Each row is a point. Examples show where two turns around zero, p and q, send a point. Where does a point land after both, in the order given? Backwards means that the second turn is done in reverse. Each puzzle has new turns, and all numbers are rounded.
(in the rows, 100 means zero)

Turn p:
[127, 91, 118] -> [117, 92, 72]
[106, 172, 87] -> [30, 110, 81]
[107, 66, 92] -> [127, 79, 110]
[65, 76, 77] -> [110, 99, 147]
[95, 96, 127] -> [115, 121, 90]
Turn q:
[95, 72, 70] -> [62, 110, 87]
[84, 116, 98] -> [103, 107, 121]
[113, 72, 157] -> [116, 40, 83]
[108, 141, 75] -> [120, 144, 109]
Where do these land?
q, then p: [95, 152, 100] -> [90, 106, 49]
q, then p: [89, 107, 75] -> [83, 123, 98]
q, then p: [129, 45, 92] -> [91, 77, 158]
p, then q: [86, 96, 133] -> [127, 124, 98]

Turn p:
[163, 103, 93, 81, 122, 98] -> [96, 118, 52, 98, 83, 144]
[91, 74, 97, 104, 95, 131] -> [104, 62, 111, 103, 89, 104]
[47, 129, 152, 104, 72, 77] -> [90, 115, 144, 71, 159, 66]
[64, 87, 85, 85, 98, 102] -> [104, 83, 107, 90, 87, 64]
[131, 81, 88, 110, 101, 87] -> [111, 99, 72, 125, 101, 114]
[125, 125, 88, 104, 91, 99] -> [116, 127, 100, 102, 93, 121]
[79, 101, 98, 113, 121, 105] -> [78, 97, 115, 111, 90, 87]
Turn q:
[95, 92, 104, 96, 95, 74] -> [105, 98, 73, 98, 97, 93]
[96, 101, 97, 99, 102, 76] -> [99, 101, 78, 93, 107, 94]
[120, 138, 101, 24, 79, 125] -> [38, 112, 125, 94, 45, 68]
[102, 89, 84, 119, 78, 115] -> [126, 95, 119, 82, 95, 105]
[90, 112, 117, 128, 97, 93] -> [119, 127, 95, 107, 114, 106]
[93, 103, 104, 141, 143, 98] -> [107, 103, 100, 118, 152, 122]
[100, 70, 134, 120, 107, 95] -> [130, 92, 87, 137, 104, 106]
[65, 80, 86, 115, 111, 101] -> [110, 88, 87, 91, 109, 140]
[139, 117, 72, 58, 88, 123] -> [64, 85, 137, 79, 77, 65]
Where do these land?
p, then q: [84, 93, 109, 116, 123, 121] -> [120, 105, 85, 111, 87, 126]
p, then q: [142, 91, 80, 66, 105, 74] -> [85, 86, 125, 47, 106, 87]
p, then q: [85, 120, 121, 85, 104, 73] -> [64, 112, 78, 97, 110, 102]
q, then p backwards: [79, 69, 129, 87, 104, 96] -> [131, 76, 75, 111, 112, 106]
p, then q backwards: [125, 88, 65, 114, 116, 105] -> [83, 78, 137, 83, 94, 103]
q, then p: [136, 124, 126, 77, 82, 77] -> [115, 142, 97, 116, 125, 68]
q, then p: [71, 121, 74, 122, 87, 148] -> [82, 90, 119, 46, 105, 134]
p, then q: [78, 93, 97, 132, 79, 106] -> [123, 101, 92, 134, 116, 91]

Turn p:
[127, 119, 113, 107, 76, 122, 111, 65] -> [68, 84, 129, 67, 104, 106, 96, 121]
[32, 80, 50, 76, 106, 98, 80, 120] -> [96, 130, 45, 158, 112, 74, 129, 97]
[29, 76, 62, 79, 138, 69, 97, 90] -> [105, 120, 87, 191, 103, 85, 128, 88]
[119, 125, 97, 91, 49, 80, 109, 93] -> [96, 107, 126, 63, 126, 64, 106, 106]
[57, 108, 93, 57, 150, 89, 96, 114] -> [98, 150, 91, 151, 85, 112, 110, 68]
[132, 126, 89, 136, 125, 121, 104, 120] -> [104, 75, 90, 64, 76, 131, 125, 78]
[41, 73, 91, 107, 139, 90, 131, 106] -> [117, 104, 91, 166, 57, 91, 117, 105]
[139, 113, 144, 119, 57, 101, 99, 121] -> [111, 88, 109, 36, 96, 83, 61, 102]
[127, 105, 123, 125, 88, 90, 68, 81] -> [93, 64, 112, 80, 122, 103, 69, 84]
[166, 78, 108, 96, 78, 96, 107, 94] -> [128, 90, 122, 59, 130, 122, 86, 129]
[129, 95, 129, 108, 93, 145, 98, 96] -> [83, 88, 94, 66, 88, 129, 73, 124]
Turn q:
[84, 85, 88, 126, 92, 65, 108, 137] -> [121, 99, 84, 121, 88, 55, 75, 108]
[69, 109, 103, 122, 112, 56, 142, 107] -> [111, 121, 96, 136, 127, 55, 84, 75]
[78, 103, 109, 123, 76, 154, 57, 114] -> [94, 113, 78, 121, 45, 140, 116, 125]
[125, 106, 66, 70, 98, 84, 113, 75] -> [90, 76, 117, 61, 111, 82, 111, 73]
[153, 94, 92, 51, 138, 113, 88, 98] -> [76, 85, 130, 38, 120, 122, 79, 116]
[118, 98, 77, 116, 140, 44, 123, 64] -> [90, 95, 72, 76, 159, 60, 89, 70]
[38, 134, 108, 141, 80, 121, 124, 125] -> [109, 153, 94, 161, 62, 92, 107, 78]
[89, 119, 141, 98, 67, 113, 38, 108] -> [102, 68, 88, 137, 67, 160, 93, 108]
[153, 84, 106, 83, 100, 116, 121, 83] -> [123, 98, 120, 51, 123, 115, 115, 108]
[95, 69, 110, 69, 98, 132, 86, 90] -> [84, 89, 121, 96, 98, 119, 126, 138]
Where do these land?
p, then q backwards: [93, 111, 82, 95, 54, 106, 103, 155] -> [120, 74, 56, 146, 108, 101, 121, 94]
q, then p: [70, 130, 67, 123, 76, 49, 101, 130] -> [105, 49, 120, 112, 156, 68, 99, 94]
p, then q: [101, 113, 97, 70, 94, 83, 101, 58] -> [93, 125, 95, 135, 124, 118, 82, 99]
p, then q backwards: [87, 136, 85, 99, 114, 107, 105, 151] -> [103, 124, 64, 137, 81, 123, 111, 84]
p, then q: [151, 50, 87, 97, 148, 82, 97, 33] -> [113, 168, 84, 86, 111, 146, 97, 170]
q, then p: [127, 119, 117, 120, 98, 87, 113, 67] -> [85, 97, 118, 108, 107, 145, 122, 108]
p, then q: [94, 74, 74, 122, 107, 136, 90, 79] -> [98, 128, 96, 98, 76, 65, 108, 132]
p, then q: [108, 105, 167, 87, 109, 110, 66, 100] -> [60, 67, 77, 113, 75, 144, 110, 108]
p, then q backwards: [69, 61, 124, 85, 100, 140, 125, 127] -> [85, 82, 101, 142, 103, 125, 71, 150]

Turn p:
[72, 139, 67, 123, 81, 134, 67, 132, 65] -> [113, 102, 91, 117, 81, 14, 103, 79, 94]
[121, 76, 96, 84, 74, 82, 95, 91, 102] -> [74, 77, 114, 98, 88, 124, 107, 86, 98]
[110, 90, 129, 76, 113, 89, 86, 83, 136] -> [85, 119, 115, 118, 126, 142, 108, 101, 107]
[92, 112, 98, 81, 102, 94, 111, 66, 90] -> [90, 122, 83, 74, 101, 112, 103, 83, 93]
[126, 73, 86, 79, 132, 89, 107, 77, 123] -> [109, 100, 83, 111, 94, 160, 111, 98, 107]
[133, 108, 118, 105, 101, 110, 119, 100, 111] -> [113, 104, 121, 94, 99, 116, 113, 123, 78]
[113, 100, 111, 126, 110, 64, 99, 95, 113] -> [122, 95, 128, 92, 109, 122, 80, 93, 113]
[120, 80, 144, 96, 135, 90, 107, 108, 82] -> [112, 80, 96, 102, 145, 127, 86, 116, 73]
[48, 99, 67, 153, 51, 143, 86, 111, 87] -> [97, 82, 97, 85, 79, 13, 124, 102, 146]
[66, 122, 84, 76, 101, 105, 122, 138, 90] -> [84, 118, 72, 110, 79, 70, 65, 119, 89]
Turn q:
[127, 118, 122, 107, 127, 83, 127, 125, 97] -> [118, 90, 134, 130, 85, 116, 100, 126, 119]
[113, 90, 129, 76, 80, 116, 74, 60, 88] -> [104, 91, 89, 94, 130, 117, 124, 90, 48]
[79, 69, 88, 97, 122, 76, 140, 127, 102] -> [66, 83, 95, 122, 54, 91, 95, 109, 127]
[127, 107, 82, 101, 104, 141, 51, 72, 86] -> [134, 118, 82, 103, 149, 71, 99, 92, 67]
[105, 139, 66, 92, 133, 84, 69, 68, 88] -> [149, 113, 105, 100, 101, 61, 133, 69, 107]
[123, 108, 124, 69, 79, 138, 109, 73, 125] -> [112, 70, 94, 104, 138, 139, 85, 74, 77]
[91, 108, 95, 95, 59, 126, 90, 112, 75] -> [102, 114, 63, 75, 123, 117, 101, 118, 103]
[61, 85, 106, 141, 94, 90, 137, 120, 103] -> [47, 124, 111, 102, 80, 112, 90, 109, 133]
[93, 77, 82, 120, 84, 63, 115, 116, 116] -> [80, 113, 103, 87, 51, 99, 77, 102, 103]
[82, 100, 105, 101, 118, 82, 91, 126, 121] -> [89, 82, 124, 84, 87, 80, 97, 110, 117]
Where do these land?
q, then p: [108, 33, 110, 96, 102, 77, 92, 74, 136] -> [68, 67, 84, 62, 129, 68, 93, 62, 105]
q, then p backwards: [50, 90, 99, 108, 83, 112, 112, 121, 82] -> [59, 76, 103, 77, 85, 110, 117, 80, 114]
p, then q: [103, 104, 137, 41, 102, 110, 104, 81, 85] -> [93, 111, 75, 117, 120, 81, 139, 100, 147]
q, then p: [117, 111, 76, 121, 83, 86, 119, 104, 130] -> [87, 114, 129, 113, 107, 92, 132, 74, 95]
q, then p: [108, 109, 79, 87, 140, 122, 98, 176, 89] -> [112, 70, 138, 158, 84, 123, 67, 114, 130]
p, then q: [122, 94, 90, 135, 89, 104, 106, 104, 90] -> [97, 85, 95, 109, 83, 120, 92, 114, 71]
q, then p: [82, 113, 146, 73, 88, 42, 114, 73, 76] -> [67, 96, 84, 52, 87, 93, 124, 159, 79]
p, then q: [93, 111, 106, 137, 80, 104, 83, 90, 102] -> [101, 76, 128, 105, 81, 118, 108, 90, 88]
q, then p: [120, 119, 72, 134, 92, 119, 78, 124, 134] -> [104, 118, 125, 144, 121, 115, 97, 61, 84]
q, then p backwards: [95, 109, 100, 107, 161, 102, 97, 89, 93] -> [96, 105, 102, 121, 86, 124, 52, 118, 114]
q, then p backwards: [108, 109, 95, 101, 86, 120, 110, 89, 109] -> [97, 100, 105, 94, 122, 80, 93, 92, 96]
q, then p: [94, 97, 90, 60, 95, 101, 87, 75, 75] -> [108, 85, 72, 76, 66, 119, 101, 99, 96]

Turn p:
[101, 115, 89, 90, 106, 100, 84, 107, 93, 86, 126] -> [99, 114, 98, 108, 75, 92, 93, 89, 105, 77, 106]
[95, 99, 72, 100, 113, 87, 98, 81, 104, 111, 117] -> [112, 96, 104, 104, 105, 88, 106, 100, 129, 76, 90]
[106, 99, 100, 98, 83, 88, 81, 78, 113, 85, 75] -> [110, 99, 97, 99, 83, 99, 130, 127, 92, 110, 89]
[93, 79, 95, 91, 100, 96, 82, 80, 77, 95, 58] -> [139, 110, 120, 89, 107, 108, 126, 111, 78, 107, 92]
[90, 108, 113, 94, 118, 95, 81, 96, 111, 108, 124] -> [82, 121, 90, 92, 98, 92, 109, 84, 114, 86, 89]
[109, 89, 102, 91, 67, 113, 99, 132, 112, 112, 81] -> [94, 79, 96, 102, 101, 95, 115, 92, 81, 129, 135]
[91, 105, 96, 103, 86, 95, 118, 100, 91, 105, 125] -> [82, 92, 114, 103, 105, 94, 84, 108, 107, 82, 110]
[98, 93, 101, 90, 121, 100, 132, 104, 102, 83, 112] -> [108, 107, 83, 92, 111, 91, 64, 107, 105, 96, 101]
[103, 101, 113, 97, 85, 95, 139, 91, 94, 112, 116] -> [78, 83, 99, 90, 121, 108, 81, 121, 101, 86, 110]
[89, 117, 111, 98, 97, 108, 100, 105, 105, 88, 24] -> [120, 93, 91, 114, 108, 100, 117, 106, 41, 136, 73]
[102, 92, 105, 131, 115, 142, 94, 90, 102, 109, 110] -> [95, 86, 115, 79, 90, 116, 87, 70, 118, 116, 78]
[127, 107, 96, 101, 102, 93, 84, 94, 96, 115, 108] -> [100, 97, 93, 107, 92, 123, 117, 94, 115, 86, 105]
[97, 96, 107, 117, 107, 88, 107, 143, 100, 90, 124] -> [82, 123, 99, 123, 102, 94, 72, 90, 114, 115, 121]
Turn q:
[127, 116, 62, 97, 91, 113, 90, 86, 80, 84, 65] -> [136, 80, 67, 116, 104, 74, 80, 114, 102, 95, 76]
[104, 104, 112, 91, 99, 101, 97, 132, 97, 96, 103] -> [96, 84, 117, 96, 109, 117, 102, 103, 92, 111, 86]
[108, 77, 120, 81, 115, 86, 105, 97, 97, 93, 113] -> [92, 102, 107, 61, 92, 105, 107, 104, 114, 108, 102]
[74, 92, 99, 128, 110, 82, 85, 92, 102, 118, 82] -> [111, 134, 115, 112, 89, 79, 103, 81, 85, 107, 107]
[100, 118, 103, 123, 115, 99, 109, 125, 97, 85, 127] -> [76, 71, 125, 102, 109, 92, 95, 101, 83, 100, 117]
[107, 95, 108, 75, 102, 84, 111, 109, 109, 113, 118] -> [88, 97, 96, 85, 104, 119, 118, 100, 112, 122, 108]
[97, 82, 134, 83, 122, 111, 106, 97, 121, 120, 109] -> [84, 131, 106, 71, 109, 130, 91, 100, 106, 107, 112]
[100, 72, 122, 108, 94, 87, 87, 91, 127, 105, 103] -> [102, 128, 126, 97, 90, 109, 104, 99, 129, 101, 109]
[86, 120, 91, 114, 90, 98, 73, 72, 100, 107, 91] -> [127, 118, 95, 122, 108, 83, 112, 100, 93, 80, 111]
[67, 87, 108, 94, 102, 104, 88, 89, 106, 94, 94] -> [95, 132, 106, 96, 92, 99, 112, 107, 92, 84, 90]
[111, 102, 72, 99, 100, 112, 114, 122, 99, 93, 118] -> [83, 70, 91, 113, 91, 104, 91, 117, 94, 112, 103]
[110, 110, 76, 115, 67, 115, 97, 75, 66, 108, 80] -> [138, 84, 68, 124, 84, 92, 92, 83, 96, 75, 95]
[108, 124, 93, 94, 94, 107, 137, 114, 100, 83, 98] -> [72, 69, 83, 107, 117, 97, 93, 92, 103, 98, 85]
Where do these land?
q, then p: [108, 67, 85, 91, 85, 100, 83, 97, 103, 128, 121] -> [75, 60, 102, 100, 85, 102, 95, 88, 104, 102, 125]
p, then q backwards: [105, 139, 104, 104, 93, 96, 83, 81, 130, 103, 99] -> [77, 94, 77, 82, 74, 97, 122, 105, 92, 78, 100]
q, then p: [82, 104, 85, 91, 95, 98, 109, 98, 134, 86, 100] -> [90, 100, 105, 126, 114, 78, 89, 95, 98, 112, 82]
p, then q: [108, 81, 82, 124, 88, 80, 82, 97, 84, 103, 87] -> [85, 93, 115, 101, 114, 123, 74, 80, 112, 99, 113]
p, then q: [119, 79, 80, 120, 96, 99, 91, 126, 113, 105, 101] -> [94, 112, 102, 115, 95, 116, 93, 94, 119, 106, 138]
q, then p backwards: [93, 109, 115, 83, 103, 100, 122, 108, 78, 102, 91] -> [97, 110, 118, 92, 112, 124, 100, 91, 106, 118, 91]
p, then q: [92, 119, 83, 123, 109, 121, 85, 97, 131, 103, 88] -> [114, 127, 89, 113, 83, 89, 94, 71, 123, 106, 91]
q, then p: [90, 96, 140, 86, 96, 112, 115, 107, 79, 83, 86] -> [127, 106, 92, 74, 94, 94, 104, 110, 63, 101, 86]
q, then p: [85, 103, 129, 92, 121, 92, 106, 120, 85, 81, 104] -> [107, 122, 96, 76, 122, 98, 98, 105, 69, 90, 100]
q, then p backwards: [106, 115, 100, 95, 92, 90, 115, 98, 87, 117, 96] -> [110, 102, 98, 93, 111, 113, 98, 112, 111, 118, 89]
q, then p: [79, 95, 115, 92, 111, 102, 107, 98, 77, 100, 110] -> [108, 102, 107, 87, 100, 95, 91, 110, 77, 79, 108]
p, then q: [127, 92, 56, 109, 93, 103, 69, 112, 90, 92, 95] -> [100, 82, 106, 114, 92, 119, 84, 86, 143, 85, 124]
q, then p: [99, 81, 126, 80, 130, 99, 119, 95, 88, 92, 93] -> [112, 105, 86, 86, 104, 78, 120, 97, 70, 75, 104]
p, then q backwards: [106, 121, 101, 110, 87, 108, 115, 65, 120, 105, 130] -> [110, 87, 98, 89, 88, 114, 127, 102, 96, 56, 113]

Turn p:
[61, 75, 121, 53, 103, 81, 89, 128, 84, 116, 76, 103] -> [119, 82, 126, 98, 125, 106, 71, 72, 154, 116, 111, 115]
[76, 106, 99, 104, 122, 118, 85, 75, 110, 78, 121, 79] -> [61, 93, 81, 72, 107, 120, 89, 97, 86, 85, 104, 98]
[97, 101, 156, 92, 101, 93, 92, 119, 88, 101, 65, 94] -> [130, 76, 130, 99, 120, 84, 59, 98, 105, 95, 108, 82]
[131, 91, 82, 113, 71, 133, 111, 99, 142, 88, 112, 113] -> [112, 159, 87, 83, 86, 99, 118, 112, 75, 101, 81, 92]
[64, 55, 99, 97, 125, 73, 81, 89, 89, 143, 109, 81] -> [65, 73, 148, 98, 102, 122, 110, 58, 123, 104, 97, 121]
[94, 99, 76, 103, 102, 104, 63, 81, 74, 93, 95, 59] -> [52, 92, 99, 100, 105, 78, 83, 94, 86, 99, 111, 136]
[104, 101, 63, 130, 69, 111, 133, 78, 118, 83, 102, 124] -> [106, 142, 79, 109, 88, 107, 137, 128, 93, 66, 89, 111]
[94, 76, 101, 81, 140, 109, 105, 118, 83, 129, 75, 103] -> [104, 75, 138, 85, 106, 111, 101, 115, 125, 135, 108, 113]
[114, 131, 103, 112, 98, 95, 114, 118, 102, 64, 99, 127] -> [126, 103, 67, 106, 102, 86, 111, 121, 97, 90, 121, 72]
[74, 109, 80, 118, 99, 112, 72, 106, 81, 124, 141, 79] -> [34, 101, 96, 118, 111, 98, 104, 88, 109, 113, 85, 91]
[138, 94, 136, 101, 94, 88, 118, 114, 86, 71, 97, 127] -> [154, 100, 100, 116, 117, 97, 105, 103, 72, 103, 124, 79]
[83, 85, 80, 62, 121, 75, 65, 93, 93, 137, 117, 91] -> [69, 81, 110, 103, 79, 116, 93, 56, 127, 132, 106, 125]
[132, 128, 107, 101, 78, 99, 154, 109, 112, 77, 107, 92] -> [144, 99, 61, 104, 107, 86, 116, 118, 75, 93, 68, 90]
[116, 119, 117, 113, 104, 75, 102, 123, 120, 93, 75, 103] -> [130, 86, 102, 91, 85, 67, 101, 100, 103, 88, 106, 75]
[121, 130, 83, 120, 73, 134, 117, 50, 119, 103, 109, 124] -> [95, 137, 76, 118, 62, 123, 100, 139, 70, 78, 78, 98]
Turn q:
[96, 107, 37, 99, 116, 66, 110, 106, 109, 134, 104, 86] -> [97, 94, 140, 109, 106, 95, 49, 125, 122, 101, 130, 126]
[81, 93, 104, 106, 109, 82, 111, 103, 76, 85, 102, 133] -> [102, 106, 99, 97, 89, 111, 104, 135, 88, 87, 69, 109]
[127, 142, 89, 101, 148, 140, 78, 113, 83, 86, 117, 144] -> [110, 153, 140, 80, 101, 138, 113, 73, 105, 129, 61, 117]
[90, 108, 129, 82, 114, 105, 96, 107, 138, 123, 123, 114] -> [89, 76, 90, 123, 125, 119, 95, 81, 91, 132, 81, 113]
[72, 64, 85, 112, 73, 143, 117, 69, 70, 96, 119, 102] -> [84, 113, 86, 76, 97, 46, 122, 98, 74, 71, 96, 136]
[111, 75, 121, 101, 61, 97, 82, 81, 149, 119, 106, 97] -> [101, 52, 71, 105, 113, 89, 128, 93, 98, 129, 133, 104]
[111, 121, 107, 67, 113, 69, 40, 106, 99, 101, 107, 76] -> [113, 108, 107, 130, 120, 160, 102, 86, 99, 90, 140, 91]
[123, 79, 96, 124, 122, 108, 113, 96, 92, 85, 88, 78] -> [114, 95, 110, 67, 105, 86, 99, 92, 124, 76, 92, 82]
[103, 94, 99, 86, 91, 113, 117, 84, 104, 97, 67, 97] -> [95, 110, 86, 83, 108, 77, 92, 106, 91, 110, 108, 75]
[70, 76, 105, 126, 67, 96, 117, 111, 83, 102, 64, 82] -> [69, 81, 89, 94, 66, 70, 101, 120, 92, 70, 107, 74]
[99, 127, 107, 132, 109, 96, 124, 92, 108, 60, 71, 87] -> [118, 104, 77, 71, 61, 103, 72, 93, 116, 97, 85, 74]
[120, 87, 93, 77, 90, 103, 73, 127, 87, 65, 113, 77] -> [137, 108, 125, 118, 100, 103, 122, 80, 82, 76, 117, 82]
[98, 127, 128, 86, 87, 81, 121, 104, 103, 148, 119, 125] -> [73, 101, 80, 149, 111, 104, 100, 119, 120, 133, 82, 115]
Where do these land?
p, then q: [119, 97, 96, 95, 86, 114, 81, 93, 121, 106, 122, 109] -> [79, 129, 87, 109, 86, 99, 95, 93, 108, 103, 120, 106]
q, then p: [106, 162, 140, 116, 122, 106, 79, 92, 125, 90, 75, 96] -> [59, 132, 98, 85, 73, 110, 68, 123, 98, 105, 59, 133]
q, then p: [112, 76, 78, 82, 120, 87, 95, 100, 123, 74, 116, 91] -> [112, 93, 114, 99, 97, 104, 99, 94, 60, 131, 124, 95]
q, then p: [110, 97, 118, 110, 102, 171, 122, 81, 58, 118, 112, 95] -> [120, 56, 66, 96, 68, 116, 96, 109, 133, 52, 105, 120]
q, then p: [80, 73, 113, 91, 104, 89, 90, 119, 88, 95, 127, 92] -> [108, 100, 109, 96, 128, 101, 115, 120, 82, 84, 128, 101]
q, then p: [77, 103, 115, 115, 119, 91, 86, 79, 114, 82, 95, 96] -> [90, 127, 93, 93, 105, 109, 89, 109, 100, 120, 113, 129]
p, then q: [131, 85, 84, 118, 86, 101, 118, 49, 129, 133, 108, 106] -> [82, 138, 74, 102, 58, 70, 125, 111, 96, 110, 90, 71]
p, then q: [94, 136, 74, 117, 115, 92, 101, 83, 107, 158, 123, 87] -> [64, 69, 83, 91, 65, 63, 94, 118, 73, 94, 118, 83]
p, then q: [88, 74, 71, 107, 114, 92, 84, 124, 120, 87, 41, 107] -> [139, 83, 80, 150, 115, 116, 97, 109, 88, 134, 84, 104]
q, then p: [112, 83, 108, 95, 111, 110, 114, 112, 128, 91, 70, 87] -> [92, 78, 118, 85, 101, 93, 90, 74, 86, 110, 92, 127]
q, then p: [107, 115, 85, 116, 117, 87, 114, 105, 102, 77, 113, 122] -> [126, 121, 111, 103, 83, 82, 79, 109, 97, 113, 102, 92]
p, then q backwards: [119, 78, 98, 102, 69, 87, 106, 126, 51, 88, 121, 83] -> [113, 86, 109, 48, 86, 123, 105, 100, 111, 121, 139, 101]
p, then q: [84, 88, 108, 64, 81, 95, 116, 115, 24, 136, 90, 145] -> [76, 45, 118, 64, 95, 115, 126, 69, 147, 135, 68, 118]
p, then q: [88, 86, 99, 53, 61, 89, 83, 96, 104, 73, 74, 85] -> [127, 119, 101, 80, 111, 145, 114, 114, 99, 137, 115, 125]
q, then p: [73, 147, 112, 120, 92, 88, 109, 125, 106, 92, 113, 102] -> [86, 147, 116, 118, 93, 81, 86, 113, 102, 72, 94, 105]
